Each row is a point. Before rounding, the points of a table are all equally far from one centre. They may lie mostly on one side of it. Where is the centre, to within rounding?
(in the rows, 128 means zero)

Points:
[[103 116 161]
 [200  98 131]
 [104  98 153]
 [128 117  88]
 [ 98 111 127]
 [109 139 164]
 [196 114 164]
 [176  77 115]
 [150  78 101]
 [160  75 166]]
Centre: [150 119 137]

Points:
[[106 168 188 164 188  86 160  96 129 104 136]
 [ 86 107 196 101 153 108 112  84 153 147 114]
 [112 129 149 121 153 107 196 102  86 141 139]
 [105 110 167 129 135  95 176 107 167  86  73]
 [110  55 143 124 155  95 139  86 127 101 171]
 [152  94 172 170 201  75 127  80 130 127 136]
 [119 127 180  94 120  84 166 116 140 119 147]
 [129 156 185 113 138  80 121 133 110  94 138]
 [124 133 163 157 143 133 100  63 129 108 152]
 [ 93  79 136 132 141  90 158 107 165 168 116]
 [ 72 102 166 119 143  58 153 141 141  95 113]
 [ 89 177 155 107 133 140 131 136 151 127 122]
 [101 103 132 164 162  90 175  91 134 126  68]
 [145  81 184 115 184  72 160 115 164 108 165]
 [154 124 190 123 173 109 158 118 163  86  64]
 [110 132 171  99 205 156 142 110  85 115 162]
 [141  84 198 151 182 162 133 103 114  93  76]
 [109 105 169 189 187  85 175 111 161  81  96]]
Centre: [118 110 154 136 174 124 140 126 137 113 124]

Points (27 x 24):
[[153  90 106 188 124 141 192 156 113 160 106 109 134 127 122  79 164 103
   99 122 140  81 121 168]
 [120 148  96 144 143 124 120 127  85 152 189 128 110  95 146  82  76  99
  138 100 100  53 153 187]
 [111 101 150 105 116  69 122 169 103 148 131 128 104 136 145  94 137 104
  121 150  97 108 211 158]
 [132  94  75 130 175 119 152 130 113 169 134  70 143 172 150  80 120 106
  105 140 150  90  96 148]
 [159 100  97 110 125 135  93 133 109 168 134 159 136  94 117 165  99 110
   93 105 124  84 188 190]
 [144 103 164 152 114 165 119 134  44 180 155 164 111 113 167  62 161  56
  112 125 141  90 127 179]
 [152 167 203 105 106 136 123 109 114 159 148 101 124 105 136 152 146  61
  110 116 105 118 163 197]
 [127  88 150 144 147 111 107 153 149 221 159 111 111 122 122 119 130 101
   59  72 118 120 136 148]
 [111  81 180 170 101 106 106 141  87 179 195 170 104 140 158  88 130 128
  115 125 102  74 120 182]
 [109 142 141 176 175  75 146 146 117 196 163 122 147 106 117  62 142  92
  102 140  84 151 114 165]
 [ 98  78 106 166 158 157 118 136  66 157 135 162 160  91 132 125  99  87
   83 127  92  81 152 201]
 [ 98 116 151 150 106 100 102  62  79 129 167 110 156 130 138 105 114 130
   52  70  44 138 126 157]
 [144 126  93 142 123 133 113 140 105 186 155 102 112 117  94 102 109  92
   28  92 101  89 126 169]
 [119  84 161  72 117 103  82 165  86 203 184 115 119 125 120 127 139 163
  117 121 156 114 150 177]
 [ 63 133 184 137 132 128 130 170  65 156 151 116 111 123 153  77 108  80
  127  95 113  87 129 192]
 [138 118 138 218 168 119 136 158 113 171 148 118 111 150 135 108 137 146
   41 115 123 120 159 181]
 [121  83 154 187 176 106 100 149  79 148 125  88 103  92 128  88 151  58
   79 125 110 159 111 195]
 [113 114 160 205 135 123 159 180  70 179 140  78 130 104 117  95 124 112
   72 128  74 139 139 154]
 [170 137 119 160 134 130 115 119  69 133 199 141 137 140 133  73 112  49
   93 111  79 121 133 185]
 [200 109 150 152 142 135  93 158  68 161 170 109 134 146 154  80 106 101
   21  85 118 101 139 176]
 [134 163 175 145  92 161 150 176  63 173 168 145 142 120 120 112  94 144
  136 119 151 146 120 127]
 [100 159 122 146 127 140 117 196 100 189 115  73 138 135 123  79 155 148
   99 138  76  74 114 153]
 [152 147 222 127 128  87 117 141  98 159 169  89  89 123 142 122 161 118
  103  81 112  94 134 155]
 [131  92 130 171  53 151 106 164 113 213 175  83 151 111  94 104 127  88
   91 140 107 122 134 167]
 [185  84 137 158 111  98  78  67 105 164 139 115 118 114 113 103 122  94
  138 101  77 175 176 135]
 [ 87 161 156 160 144 136 141 148  89 187 106  90 108 140 102 131 135 114
  110 152 101 137 147 133]
 [101 163 144 176 137 129 110 164  56 151 117 126 139 103 171 127 131  95
   98  77  58 107 162 150]]
Centre: [136 117 144 141 121 133  98 117 105 144 135 106 155 100 154  85 128 135
 106 127 129 124 134 164]

Points:
[[134 117 127 132 148 104 121 112 140 198 154 151 104 130 152 125 110  80
  122 174 116  40 187 170]
 [149 123 130 146 163 119  94 159 122 170 101 167  71 127 188 134 119  77
   86 107 123  69 177 172]
 [151 109 104 141 139 113 105 100 110 185 117 136 104  60 171 132 108  88
   80 124 114  60 153 170]
 [173 139  91 152 134 116 113 148 101 176 115 122  83 137 196 113 112  72
  130 154 164  49 173 156]
 [148  93 109 178  83 124  89 126 131 181 168 158  92 144 161 108  94  70
  127 156 125  70 172 157]
 [156 125 132 140 139 109 100 104 113 188 125 153  92 102 182 124 122  95
   70  90 148  97 193 178]
 [141 141 104 155 143 130  84 130 121 201 136 160 102 102 183 128 112  99
  104 126 134  53 189 137]
 [141 112 123 140 121 103  77 159 135 166 117 125 103 102 163 131 133  69
   89 148 143  66 174 192]
 [192  78 142 119 110 101  56 135 135 151 114 159  95  94 159  85 123  98
   93 151 136  60 153 132]
 [167 124 121 131 137 110  92 111 103 171 130 164 108 100 184 103 164  83
   88 105 133  48 159 176]
 [140 146 126 171 143 144 129 108 125 166 159 144  87 132 111 109  97 125
  111 163 151  84 216 172]
 [131 156 131 177 133  98 118 113 124 207  90 140  98 141 184 119 136 100
   74 134 133 111 175 161]
 [187 120 121 119 124 113  64 138 123 180 138 167 108  98 160 130 109  96
   88 129 153  65 189 149]
 [133 106 114 128 131 102  78 151 124 173 143 169  70 123 160 130 112  78
  132 135 128  92 208 176]
 [155 107  71 128 136  78 137 158 117 171 155 133 139 114 180 103 112 107
   83 146 159  74 183 138]
 [177  96 127 135 143  92 113 143 148 189 121 188  86 147 170 122  79 111
  111 120 135  84 208 167]
 [140 132 165 138 140 112  86 123 103 192 120 171 107  91 155 117 124 106
  133 150 145  48 163 177]
 [152 110 134 159 114 106 102 135 139 164  98 169 105 122 196  88  89 100
   87 182 156  60 179 180]
 [174  83 140 164 160 117 115 163 157 201 110 164  77 114 178 126 132  92
  119 161 135  86 151 156]
 [166 134 132 128 126 103 102 154 117 165 132  99  89 105 193 134  96  91
  131 169 110  74 200 174]
 [139 128 154 151 110 110 118 139 106 154  84 170 104  95 176 128 115  80
  115 104 154  30 148 167]
 [164  99 119 134 140 110  89 144 145 184  98 132 124 114 198 125 138  96
  101 127 159  72 194 164]
 [138 119 136 138 108 108 109 152  90 182 112 141  77 104 205 121 104 112
   87 150 142  58 202 159]
 [174  95 112 143 128  97 107 144 150 180 118 140  93 117 194 121  97  87
  101 149  99  52 196 182]
 [150 123 117 153 139  89 104 149 117 189 148 148  89 118 141 138 107 107
   46 155 159  77 178 164]
 [136 114 108 145 141  88  87 154 125 191 106 176 100 113 193 111 117  68
  105 130 151  83 173 155]
 [178 116 135 156 126 120 128 151 108 153 121 161  97 104 204 119  89  53
  122 137 154  84 193 177]
 [139 142 119 121 161  97  86 102 111 163 107 153 110 115 190  95  98  96
  125 131 176 103 197 146]
 [100  90 126 117 152 127  99 133 107 168 125 144 123 110 170  95 114  92
  105 153 103 114 191 180]
 [141 109 135 160 151  90 109 157 140 155 147 127  97  75 166 124 113  96
   65 184 143  63 131 138]
 [128 101 107 169 149 117  78 104 122 171  91 142  96 109 170  82 133  80
   99 121 147  87 195 148]]
Centre: [156 117 129 144 123 111 131 124 122 138 126 143  99 130 154 112 117 115
 113 137 125  93 151 139]

Points, 30 rows:
[[187 187  96 146 136  97 158  87 131 141  81 108  62 171 150 127 125 130
  155  81 103 103 147 133]
 [168 153  98 162 114 124 161 105  93  75  63  95  94 149 123 105 158 112
  161  87 119 134 150  84]
 [151 160  96 165 130 152 186 120 121 127 141 132  25 149 133 123 153 131
  124  70 144 120 188  69]
 [157 137 101 159 139 132 156 143 133  91  94 145 105 177 169 122 105 149
  166 104 149 122 181  87]
 [141 162  71 201 134 130 152  98  98 137  91 118  65 105 142 181 188 110
  183  92  82 110 156  96]
 [164 134  97 113 111 103 144 149  95 102  63 145  84 154 140 129 172  95
  145  93 147 138 155  87]
 [158 172  63 189 146 131 185 135 121  56  99 123 101 149 120 144 175  93
  148  96 114 134 138  79]
 [126 136 109 151 123 192 165 149 150 103  93 118  97  91 167 165 172 130
  182  93 103 143 159  76]
 [182 183  71 138 145 117 180 120  99 124  79 157 112 154 188 119 128 123
  163  98  93 129 162 112]
 [160 165  86 198  84 104 143 148  91  88 141 157  76 152 122 146 123 118
  166 145 165 140 157 113]
 [164 201  99 167 138  87 155 129 120 125  83 143 112 135 131  95 151 132
  135  74 127 144 180 137]
 [136 172  95 117 118 118 171 107 127  91 106 120  70 192 114 162 178 157
  167  75 106 109 181  90]
 [168 192  99 174 133 168 145  94 110 101  75  71  84 167 130 133 151 124
  146  68 110 125 113 110]
 [154 126  82 149  77  87 141 151  90 101 112 126 117 163 118 136 163 119
  184 143 118  82 186  97]
 [194 184  80 146 103 128 173 120 101 110  67 114  75 126 103 143 124  99
  180 103 124 139 162 118]
 [185 133  99 165 121 111 144 134  71 110  78  96  61 127 116 140 180 133
  153  66 116 120 161  99]
 [175 167  55 119  98 120 159  72  90 123  98 129  83 114 168 180 166 156
  169 124  66 100 163  83]
 [182 169  78 136 123 116 162  97 144 107  95 135 107 143  96 187 176 155
  126  71 169 106 180 124]
 [ 98 141  85 178 101 124 191 106 155  94  51 127  95 114 175 173 179 134
  124 120  87 101 153 117]
 [182 155  91 161  97 118 122  88 109 130 136 138  93 149 108 153 161 148
  141  39 140 148 167  71]
 [169 169 105 106  95 154  99  84  73 108  77 106 104 104 112 189 149 133
  154 102 113 106 110  86]
 [136 191 129 166  91  99 145 146 121 107  91 134  99 156  79 131 195 147
  151  79  89 145 137 101]
 [138 143  80 150 122 156 135 128  98  76  81 164 135 117 124 178 147 108
  171 133 102 107 186  63]
 [148 170 117 134  98 121 200 103 131 100 119 113  84  95 141 161 186  78
  163  71 133 113 129  84]
 [158 174  60 133 147 148 141 124  35  87  95 136  96 103 110 104 119 154
  166  93 104 104 149 102]
 [156 180  91 168  95 123 134 124  73  92  92 114  88 139 143 104 157 127
  106  41 136  99 163  92]
 [133 196  51 121  91 110 164 146 140  70 111 135  86 124 111 112 143 121
  130  52 108  86 146  72]
 [124 151  92 173 133 104 160  99 140  72 100 140  97 162 134 114 139 104
  160 119 139  86 113  55]
 [172 161 113 105 146 129 200 129 115 144 104 160  86 157 147 157 156 164
  170  68  89 134 171 119]
 [148 135 118 142 128 134 210 113  71 124  90 125 105 142 114 169 155  99
  174  66 120 131 157  84]]
Centre: [132 148  84 143 113 141 149 123 118 128 133 129 104 125 127 146 142 137
 122 116 107 114 131 121]

Points:
[[160 193 100 100 135  14 102 157 100 122 116 143 125 101  89 145 150 134
   93 120 166 142  48 153]
 [134 142 104  97 125  24 130 128  92 108 160 109 125  86 109 159 181 135
   68 146 111 158  74  98]
 [154 139 120  99 121  84 122 156  48  74 138 112 165  78 112 156 162 101
  110 110 110 170  64 139]
 [161 138  82  81  96  87 135  87  76 131 134 109 126  73  96 142 147 157
  118 141 136 178 111 125]
 [147 175 114  64 145 114 145 156  74 159 144 106 105  94 111 135 171 151
  106 156 167 180  87 116]
 [106 139 111  94 165  45 141  97  70 100 134  98 120  67  96 152 163 131
   83 145 149 125  77 153]
 [171 123 111 143 119  65 117 112  72 126 126 122 141  59 139 134 163 138
   87 125 135 159  75 149]
 [144 131 109 107 145  20  93 100  98  79 150 154 104 106  67 149 151 142
  114 116 115 130  97 127]
 [154  99 111 124 156  70  90 141  64 111 142 145 112 113  61 159 152 154
   89 126 148 152  84 158]
 [140 154  79  94 148  76 116  85  61 136 123  99 132  84 112 148 150 155
  106 144  88 167  98 103]
 [139  77 102 142 117  59 127 145  98 137 163 122 116  99 106 105 149 131
   64 131 122 147  82 169]
 [161 170 128 100 142  48 101 119  71  96 126 133 121  91  57 147 145 158
   91 154  99 116  96 139]
 [134 117 120 109 175  65  71 111  80 129 147  93 137  98 102 159 175 157
  128 190 133 160  81 125]
 [162 157  85  84 147  68 124 139  83 129 127 138 108  73  77 120 179 154
  134 124 136 166  80 120]
 [119 117 112  55 149  49  97 105  46 106 150  94 123 105 132 138 145 158
   77 123 133 143 108 144]
 [140  89 102 117 156  61  75 131  93 102 170 101 124 110 112 141 118 120
  144  88 116 176  77 127]
 [129 135 123 125 180  55  98 133  36  90 148 137 146 117  94 124 151 112
  114  73 123 127  76 156]
 [134 142  75 111 145  66 118 135  44  88 186 122 148 102  81 184 147  60
   69 185 119 144  98 135]
 [158  96  93  95 118  64 105 147 126  78 165  98 145  98 126 133 139 157
  102 153 116 163  82 122]
 [152 106 113 108 190  30 160 109  44 117  87 133 142 110 106 136 170 126
   98 106 138 129  65 156]
 [148 118 122 109 158  73  89 107  84 134 108 109 127  79  96 143 190 151
   80 122 127 147  88 133]
 [133 119 101 120 157  81 113 137  59 108 139 145  73 120  69 136 179 135
  110 127 129 160  75 135]
 [148 139 121 110 121  69 153 141  47 128 136 125  93  86 114 125 174 162
   88 172 135 126  92 140]
 [138 137 116  74 163  62 144 110 111 113 142  99  94  92  90 150 164 132
   80 154 152 190  82 185]
 [131 120 119  60 116  91  79  97 102 106 187 134 111 106  44 146 150 117
  126 136 139 156  84 123]
 [143 121 120  79 127  76  95 157  78 124 148 127 164 103  93 153 162 179
  102 110 116 149  66 130]
 [179 129 100 113 118  68 115 137 100 116 171  93 127  89  73 153 147 128
  116 125 154 129  67 190]
 [119 153 134  96 126  54 115 126  91 103 162  98 164  94 101 119 192 136
   84 139  93 176 130 137]
 [175 148 114 135 136  58 108 168  34 123 149 116 123 104 105 165 178 117
   76 126 117 109  94 136]
 [116 135 158 132 156  87 104 138  55  93  82 117 129 110 105 154 154 125
   99 147 111 109  55 115]
 [137 151 140 150 137  49  94 126  73  94 114 119 132  93 103  93 160 117
   96 130 115 152  72 181]]
Centre: [146 137 123  87 147  66 129 129  99 142 132 138 148 143 118 133 124  79
 118 154 137 139 106 132]
